Every row gives one point. Each copy is the shape, with its points in the same order, stretched, turned, moved and blurred by noise. Is it also mirrored, or only turned?
(in the rows, 128 means zero)

Shape, 6 rows:
[[102 101 141]
 [141 139 165]
 [ 84 156 124]
 [120 118 184]
 [163 173 115]
 [114 117 117]]
Copy 1 (6 x 3):
[[ 96 114 150]
 [138 150 167]
 [ 81 163 113]
 [116 141 182]
 [164 164 118]
 [111 120 123]]
Copy 1 is: only turned
Copy 2 (6 x 3):
[[107 110 148]
 [158 142 150]
 [ 98 172 137]
 [144 123 172]
 [169 175  98]
 [115 124 116]]
Copy 2 is: only turned
Copy 3:
[[ 94 123 142]
 [141 141 156]
 [ 87 170 117]
 [115 141 183]
 [164 162 104]
 [105 123 114]]
Copy 3 is: only turned
Copy 4 (6 x 3):
[[112 106 135]
 [147 133 152]
 [ 88 166 125]
 [129 106 174]
 [171 165 102]
 [108 116 103]]
Copy 4 is: only turned

Shape, 11 rows:
[[ 91 170 109 123 123 122]
 [147 125 115 101 105 151]
 [166 151 102 109  80 126]
 [107 156 140 129 114 106]
 [108 116 143 138 144 131]
 [160 157 120 158  78 161]
 [146 122 146 109 152 175]
 [129 116 120 118 118  82]
 [ 93 111 174 145 118 112]
 [ 88 152  80  81  90 135]
 [102 126 102 165  81 117]]
Copy 1, 11 rows:
[[ 68 152 119 118 142 147]
 [145 128 109  99 123 155]
 [125 119  66 122 143 163]
 [ 92 123 133 134 156 142]
 [118 128 160 136 119 126]
 [135 129  91 165 131 192]
 [170 156 156 109 129 157]
 [113 104 106 122 141 101]
 [103  97 176 151 132 128]
 [ 68 136  95  73 109 160]
 [ 77 107 101 158 102 138]]
Copy 1 is: mirrored
Copy 2, 11 rows:
[[ 76 119 113 152 141 126]
 [143 123 110 123 120 158]
 [153 105  78 156 120 145]
 [105  97 130 157 146 117]
 [118 131 164 126 140 118]
 [154 136 114 191 128 155]
 [142 145 148 101 158 164]
 [134  96 118 130 126  90]
 [122  99 187 144 132 111]
 [ 76 109  84 133  91 155]
 [116 125 130 183  89 106]]
Copy 2 is: mirrored
Copy 3, 11 rows:
[[ 91 140 123 106 106 170]
 [157 126 108 101 121 126]
 [173 121 121 105  80 154]
 [107 123 152 116 111 152]
 [114 120 142 133 149 130]
 [170 168 135 139  86 123]
 [143 146 117 103 179 125]
 [128  70 138 125 111 157]
 [101 103 174 128 132 111]
 [102 132  81  69  81 157]
 [112 124 124 153  70 123]]
Copy 3 is: mirrored
Copy 4:
[[ 82 142 127 163 101 120]
 [139 131 105 103  97 132]
 [146 122 115 124  51 107]
 [104 142 157 137 101 113]
 [118 152 141 123 149 114]
 [159 184 128 129  56 132]
 [157 136 126 114 151 158]
 [116 118 131 121 109  70]
 [106 164 172  92 144 107]
 [ 65 122  82 128  77 127]
 [100 191 113 129  87  83]]
Copy 4 is: mirrored
